Each row of a before or after table is a point. One or more steps were done to the points. Then noise was added and the rows were shuffled. The steps act on columns, c1 being the first. Write out the steps. A step turns or swaps two columns, mirrors them in a line or flattens them onto one, adds a multiple of one to another, or multiplies or shifts one. Angles are multiples of 10 degrees, from the lower column toward the higher: turns from -170 to 170, lines from 10 to 170 but not 90. Use the fewest steps. Two steps may share a column if one is a turn and the other turns, adds or multiplies; they go together, in the order done. Otherwise the lowest column goes first.
In the rows, 128 means zero.

Before, 10 rows:
[[223 144]
 [129 160]
 [160 139]
 [142 164]
 [119 172]
 [124 184]
 [106 182]
 [ 96 156]
 [167 144]
 [148 144]]
After (10 x 2):
[[127 143]
 [130 185]
 [128 143]
 [128 144]
 [127 172]
 [127 182]
 [130 139]
 [127 164]
 [128 160]
 [128 156]]
Steps: multiply c1 by 0

Before (8 x 4):
[[ 68 126 131 150]
 [135 141  84 118]
 [118 117 112 144]
 [157 124 133 110]
 [146 146 113 184]
 [108 120 134  83]
 [187  70  67 165]
 [115 103  80 142]]
After (8 x 4):
[[153 144 134 110]
 [ 84  89 132 148]
 [125 143  84 119]
 [131 153 111 183]
 [208 120  67 163]
 [126 115 114 143]
 [118 108 136  83]
 [134 101  81 142]]
Steps: turn c1 and c2 by 40 degrees

Before, 11 rows:
[[130 163  92  67  95 116 117 124]
 [137 138 101 112  79 115 101  85]
 [177 113 138 141 128  91 154 131]
 [134  99 127 150 135 122 129 136]
 [162 131 106  96 125 128  94  80]
 [125 106 100 180 151  57 123 124]
 [147 156 124 139 105 117 140 136]
 [134 172 154 147 108 139 121 159]
 [132 133 108  67  88 130 140  96]
 [129 196 120 144 106 180 153 157]
 [131 170 159 149 130 111 146 125]]
After (11 x 8):
[[177  79 116 139 138  92 136 129]
 [130 134 113  54 120 128 145  98]
 [162 132 136  99 111 128 119  79]
 [130 152 133 145 141 111 123 123]
 [133  91 128 149 136 121 127 136]
 [134 183 144 130 156 138 113 159]
 [139 125 129  84 155 115 125  85]
 [146 144 122 124 153 117 138 137]
 [130 150 118  61 116 116 139 123]
 [126  38 120 183 142  57 139 123]
 [129 248 113 126 156 183 147 157]]
Steps: add 1 times c6 to c2; flatten c3 and c7 onto the line at 130 degrees; mirror c4 and c5 in the line at 20 degrees

Before, 9 rows:
[[141 129 121 106 130  86 138 152  98]
 [134 170 130 111 112 136 113 135 120]
 [137 155 128 121 147  92 158 104 111]
 [129 144 158 142 139 100 150 103  98]
 [103 126 113 100 130  90 143 150  93]
 [131 143 147 129 122 109 162 126 127]
 [127 102 126 136 156 129 156 163 130]
 [137 141 136  88 113 136 101 130 133]
 [112 106 117 132 147  85 138 166 125]]
After, 9 rows:
[[134 169 136  77 113 137 112 133 132]
 [140 128 151  62 130  86 137 137 149]
 [128 103 128 153 155 130 156 140 129]
 [112 104 124 140 148  83 138 143 140]
 [130 145 166 171 139 102 151 117 117]
 [135 154 141 107 146  91 159 118 135]
 [137 140 127   9 114 137 100 128 119]
 [102 128 152  44 132  89 144 135 158]
 [131 141 140 131 122 110 162 127 111]]
Steps: mirror c3 and c9 in the line at 150 degrees; multiply c4 by 3; multiply c8 by 0.4

Before:
[[ 92 164 119 133 105 228 104 157 181 108 122 130]
 [ 95 150 182 123 127 105 121 143 129 125 168 147]
 [182 122 155 178  58 115 125 157 134 140 136 161]
 [111  98 146 113 149 133 142  91 162 113 144 138]
 [144 114 169  40 118 159  92 158 163 165 141 157]
 [112 107 132 148 104 183  96 138 113 121 154 140]
 [149 153 114 106 114 145 160 167 127 136 134 171]
 [107 112  78 135 193 146  84 124 168  90 128 142]
 [130 187 117 110 149 158 108 150 120  86  80  60]
 [167 138 118 117 148 165  88 140 151 179 132 107]
 [112 185 102 145 111 174 101 117 127  99 117 174]
 [ 91 125 154 134 103  76 154 137 129 142 105 154]
 [105 175 155 136 148 194 128 156 132  99  77 131]]
After (13 x 12):
[[167 138 119 107 148 163 182 141 144 179 133 111]
 [111  97 146  97 149 134 107  91 150 112 144 132]
 [ 93 165 120  74 105 228 146 156 133 109 124 108]
 [149 153 114 133 114 145  58 168 150 136 134 125]
 [182 123 156 114  58 115  99 158  80 137 136 104]
 [ 96 150 183 129 127 105 116 142 133 126 168 111]
 [107 113  78  89 194 146 149 124 129  88 129  85]
 [144 114 170 108 118 160 129 159 221 166 140  80]
 [ 91 127 154 126 102  77  81 137 122 141 104 132]
 [112 104 132 139 103 184 143 139 106 120 154  96]
 [132 187 116 139 149 159 211 151 144  87  80 156]
 [114 184 104 125 110 174 104 116 112  99 116  79]
 [107 175 155 122 148 193 126 157 120  99  75 126]]
Steps: mirror c4 and c9 in the line at 130 degrees; turn c7 and c12 by 130 degrees; multiply c7 by 1.3

Before, 10 rows:
[[149 119 116  83 105  86 124 179 187 104 123  89 141 121  71  95 151 139]
 [ 94 125 145  67  93  95 124  88 101 179 118  97 104 165 112 131 106 167]
 [ 77  65 163 113 151 145 104  95 123 191 153 147  94 157 100 145 144 149]
 [169 122  83  71 146 132  89 114  97 131  95 123 129 103 146  62 138 158]
 [158 136 160 100 120 136 103  90 193 188 154  83 121 126 133 120 178  80]
 [ 86 128 154  87  85 154 138 113 107 159 142 150  59 114 136  66 122 159]
 [162  73  67 138  89 100 176 116 140 147  72  94 105 116 120  61 146  79]
 [114 103 120 150  90 107 167 150 131 127 156 163 118 108 166 148 162  94]
 [121 137 158 144 169 149 118 132 132 117 140 119 144 117 154 144 168  77]
 [126  90  86  66 149 100  80 172 113 135 141 150 127 184 144 120 129  93]]
After:
[[ 86 128  94 129  85 153 138 156 108 159 198 126 106 113 133  66 120 148]
 [149 117 159 129 107  85 127 147 187 107 114 149 130 121  71  95 152  79]
 [110 103 112 128  91 107 168  98 131 127 153  95 148 107 165 149 162 102]
 [164  72 195 128  89 100 177  78 138 147 123 115  68 115 120  62 147 130]
 [157 134 132 128 120 137 102  74 194 187 146 184 148 126 131 120 180 157]
 [125  91 143 128 150 100  81 102 114 136 135  84 138 185 145 121 130  78]
 [ 93 123 136 129  94  95 124 160 100 179 145 164 108 166 110 130 106 172]
 [ 77  64  90 130 149 145 102 143 121 192 169 135 135 157 104 145 144 163]
 [168 124 167 128 148 132  87 155  96 133 113 102 101 103 146  62 140 148]
 [122 138 110 127 169 149 120  79 131 115 120 155 147 116 152 144 169 115]]
Steps: turn c3 and c12 by 140 degrees; multiply c4 by 0; turn c8 and c18 by -80 degrees; turn c11 and c13 by 60 degrees

Before (11 x 20):
[[142 145 159 161  67 169 103 144 124 114  68  95 114 113 124 129 107 158
   94  79]
 [113 153 109 112 108 131 139 133 126  93 148 125 149 196  89 106 115 189
  150 106]
 [136 129  97  93 109  83 162 109 161  66 154 154 128 100 141 152 149 141
  135 133]
 [126 151  67 122 162  91 123 105 167  93 166 124 171 127  79 120 122 138
  177 110]
 [121 149 161 206 105 134  98 155 103 124  90 115 132 150 154 165 103 128
  115 126]
 [ 92 145  75 126 115  84 155 102 104 107 146 109 142 125  92 127 148 141
  150  99]
 [140 132 121 116 132  81 172  89 143 125 157 142 166 100 120 122 131 184
  143 126]
 [119 147 115 160 105 189 118 164 100 152  76 140  99  99 172 144  89 129
   87 121]
 [146 111 124 152  94 115 117 130 109 112 136 161 103 144  77 123  98 168
  146 105]
 [113 110  86  99 154 102 193  51 181 105 112 172 131  89 136 189 164 151
  167 128]
 [105  89 174 131  42 128  80 102 168 188 122  78 190 131 134 197 116  73
   88 173]]
After:
[[121 166 163 202 107 122 146 154 104 104  92 115 129 153 153 165 121 124
  115 124]
 [ 92 104  72 128 114 178 147 102 101 147 145 112 143 124  94 125 106 127
  151 103]
 [136  96  97  95 108 171 134 105 164 148 156 153 123  96 135 153  63 118
  134 128]
 [141 157 160 160  66  95 143 140 123 101  66  95 117 108 127 130 113  91
   96  75]
 [108 171 179 135  40 120  78  98 166 117 121  77 192 128 137 201 185 180
   86 176]
 [113 120 108 113 107 134 154 133 129 117 149 121 148 198  88 106  92  66
  145 105]
 [120 145 117 160 103  67 145 164 101  90  75 141 103 100 172 142 153 115
   92 120]
 [111  56  85 101 154 156 120  48 179 163 117 174 132  89 136 186 108 108
  168 127]
 [130 143  67 122 160 167 153 103 168 121 167 119 173 133  80 117  89 125
  174 110]
 [146 132 126 156  94 152 110 134 108  94 137 163 102 141  80 125 114  89
  145 107]
 [139  87 121 117 128 181 140  83 139 133 155 144 166 100 118 123 129  82
  144 122]]
Steps: turn c2 and c7 by 80 degrees; turn c6 and c18 by -170 degrees; swap c10 and c17

Before, 9 rows:
[[149 124 124 144  69 127 117 162 138 116 120 142 111 137 111 120 121 142
  109 119 118 105 138 130 121 126 124 121 150 101 127 154]
 [121  99 149 135 114 151 134 127 121 127 130 107 113 118 140 131 138  91
  117 127 116 123 124 151 145 136 133 117 110 151 111 134]
 [133 117 145 171 137 137 122 128 140 115 118 155 135 119 133 131 123 130
  124 132 121 135 106 144 115 143 120 126 127 126 138 156]
 [134 162 132 131 135 125 116  87 133 130 109 132 137 137 137 142 124 117
  140 148 107  99 110 144 115 154 119 121 154 118 137 125]
 [137 109 115 151 123 136 115 124 129 118 109 115 130  98 144 105 168 109
  117 101 110 105 109 145 116 138 135 103 116 109 173 155]
 [ 85 133 144 112 124  93 140  98 152 173 123 152 134 151 147 133 109 103
  106 138 144 140 134 138 131 132 149 134 135 105 120 133]
 [ 85 147 116 107 144 129 114 111 116 109 112 129 122 138 125 131 159 127
  131 131 129 127 129 132 140 152 139 152 140 116 143 128]
 [111 123 159 143 119 161 103 137 128 149 124 117 124 136 150 126 126 140
  149 147 133 123 158 151 146 144 139 132 118 106 108 118]
 [115 117 128 162 121 137 127 125 109 128 117 127 129 124 145 143 140  73
  119 121  92 114 167 137 138 129 162 103 126 137 131 133]]
After, 9 rows:
[[121  99 149 135 114 151 133 125 124 127 130 115 113 118 140 130 158  91
  116 124 137 123 124 152 145 132 119 118 109 150 110 121]
 [115 116 129 162 120 137 123 139 107 127 130 128 130 125 144 144 163  73
  120 123 151 113 167 137 138 128  84 103 127 136 131 129]
 [133 117 145 171 137 137 125 136 137 115 136 161 135 119 134 132 113 130
  124 135 138 134 107 147 115 140 133 125 127 126 138 146]
 [ 85 133 144 112 124  93 143 147 159 172  91 149 134 151 147 133  71 103
  106 130 106 140 134 138 131 130 114 134 135 105 121 139]
 [133 162 132 131 135 125 127 162 133 130  91 130 137 138 137 142 116 117
  139 152 151 100 110 148 115 150 129 121 154 118 137 129]
 [111 123 159 143 119 161 116 130 122 149 133 115 126 136 150 125 122 140
  148 158 119 123 157 153 146 139 119 132 118 106 108 121]
 [137 110 115 151 123 136 103 142 116 117 144 130 131  99 144 105 249 109
  117 111 142 104 110 146 117 135 115 104 116 109 172 130]
 [ 85 146 116 106 143 128 117 151 110 108 112 129 122 139 125 131 221 127
  131 138 123 127 129 136 140 151 118 152 139 115 143 128]
 [149 123 124 145  69 127 114 125 131 115 159 149 111 137 111 120 107 142
  110 127 139 105 137 129 122 126 128 122 150 100 127 139]]
Steps: turn c7 and c20 by -30 degrees; add 0.5 times c7 to c9; add -0.5 times c14 to c8; turn c8 and c11 by 110 degrees; flatten c12 and c32 onto the line at 30 degrees; multiply c17 by 3; turn c21 and c27 by 160 degrees; turn c24 and c26 by -10 degrees
